Every row gives one point. The points of each table are mixes of a few directions, plus a little noise. Count the directions of each table, and those that both share. Where both have some left over, give the other angles between the two spaces (their principal angles), to ten degrees, smallest first.
In the rows, zero is written as 128.

First, 6 rows:
[[155  51]
 [137 103]
 [114 168]
 [107 187]
 [108 184]
 [147  74]]
Second, 4 rows:
[[ 89 106]
 [ 72  97]
 [197 167]
 [153 142]]
Directions: first 1, second 1, shared 0; angles 80

First (7 x 3):
[[141 115  81]
 [148 194 119]
 [103  63 150]
 [107  19 108]
 [118 138 164]
 [129 167 154]
 [150 199 119]]
Second, 6 rows:
[[153  89 146]
 [153  89 147]
 [159  80 151]
 [ 67 223  82]
 [144 103 140]
 [ 92 183 102]]
Directions: first 2, second 1, shared 0; angles 50

First:
[[119 134 156 124 131 127]
 [142 116 101 114  83 144]
 [131 112 119 118 102 142]
 [144 174 142 112  87 122]
 [ 62  16 171 156 235 147]
 [154 169  87 140 131 106]
 [146 158 134 102  62 135]
 [162 179  97 117  79 118]
 [ 93  94 146 169 242 109]]
Second:
[[124  93 106 114 124 181]
 [123  87 103 112 123 188]
 [123  86 102 111 123 190]
 [131 151 143 137 131  93]
 [123  90 104 113 123 185]
 [138 209 179 160 138   7]
 [134 180 161 149 134  51]]
Directions: first 3, second 1, shared 0; angles 30

First, 8 rows:
[[ 41 135  77 137  20  99 145 142]
 [129 103  96 129   7  99 184 131]
 [154 159 137 114 188 196 136 122]
 [204 116 158 149 154 123 118 140]
 [ 60 148 112 149 167 121  85 146]
 [189 162 189 114 204 169  82 123]
 [121  87 140  90  79  82 147  92]
 [125 113 117 141 205 138 130 129]]
Second (8 x 8):
[[153 175 128 105 136  27 128  96]
 [140  93  53  73 186 189 121 199]
 [164 130  40  44 205 112 118 185]
 [ 88 116 213 214  51 165 136  78]
 [123 152 172 158  95  84 132  84]
 [109 104 144 154 110 180 130 133]
 [126 115 120 126 133 152 128 141]
 [122 136 153 148 106 117 131 106]]
Directions: first 5, second 2, shared 0; angles 50, 70

First, 10 rows:
[[152 151  81 157 114 135 123 101 125  78 105]
 [  7  90 115  13  63 140 107 193 183 229 139]
 [161 121 147 177 155  89 113 107  69 101 134]
 [ 43  80 161  80 105 135 118 164 154 218 165]
 [131 122 107 216 114 150 115  71 122 100 139]
 [151 140 132 189 118 104  82  92  80 101 111]
 [150 136  85 142 129 115 130 115 110  81 115]
 [190 168 130 119 156 118 145 132 118  86  98]
 [162 123 104  94 178 127 200 151 140  93 142]
 [133 149 217  94 147 168 147 156 180 193 131]]
Second, 10 rows:
[[ 38  90 116 107 198 134 122 155 114 176 167]
 [107  63 121  76 102 103 178 161 143 151 173]
 [135 136 126 130 125 130 125 125 129 122 120]
 [148 177  33  56  75 141 142 147 173  73  67]
 [233 108 184 150  30  92 170 106 140 102 136]
 [118 170 126 160 169 151  87 111 113 122 101]
 [109 231  95 175 201 180  45  98 110 102  55]
 [154 128 105  96  83 120 152 137 150 108 117]
 [137  98 178 159 130 114 134 118 112 149 159]
 [103  78 196 171 169 115 125 121  96 176 184]]
Directions: first 5, second 3, shared 2; angles 80

First (10 x 12):
[[114 123 136 100 145 118 113 140 151 110 100 138]
 [105 152 113  60 145 104 166 165 118  99 123 114]
 [103 155 120 112 143 111 149 131 115 131 126 129]
 [145 105 133 139 119 148 115 133 136 122 138 126]
 [138 101 149 153 128 132  77 107 164 133  96 150]
 [161  65 145 186 111 208  92 141 144 120 179 128]
 [224  96 118 164  51 131 129  99 110 145 149  91]
 [193 108 135 249  70 147  97  48 111 197 150 129]
 [ 25 193 122  36 206  75 160 164 133 102  82 151]
 [ 72 181 109  82 163 105 182 152  97 121 139 124]]
Second:
[[116  88 163 165 148 133  44  95 196 137  73 181]
 [125 192 142 133 134  68 125  99 104 157  60 116]
 [110  91  70  91 113 136 188 127 133 119 215 151]
 [117 129 118 123 129 108 133 107 136 138 125 145]
 [119 151  99 105 120  99 173 118 105 138 145 123]
 [170 118 137 124 111 207 157 216  78  82 194  55]
 [148 131 156 145 130 158 107 159 117 115 118 100]
 [ 93 168 108 116 136  38 137  53 140 175  74 171]
 [152  82 159 151 130 204  90 178 144  93 150 113]]
Directions: first 4, second 3, shared 2; angles 80
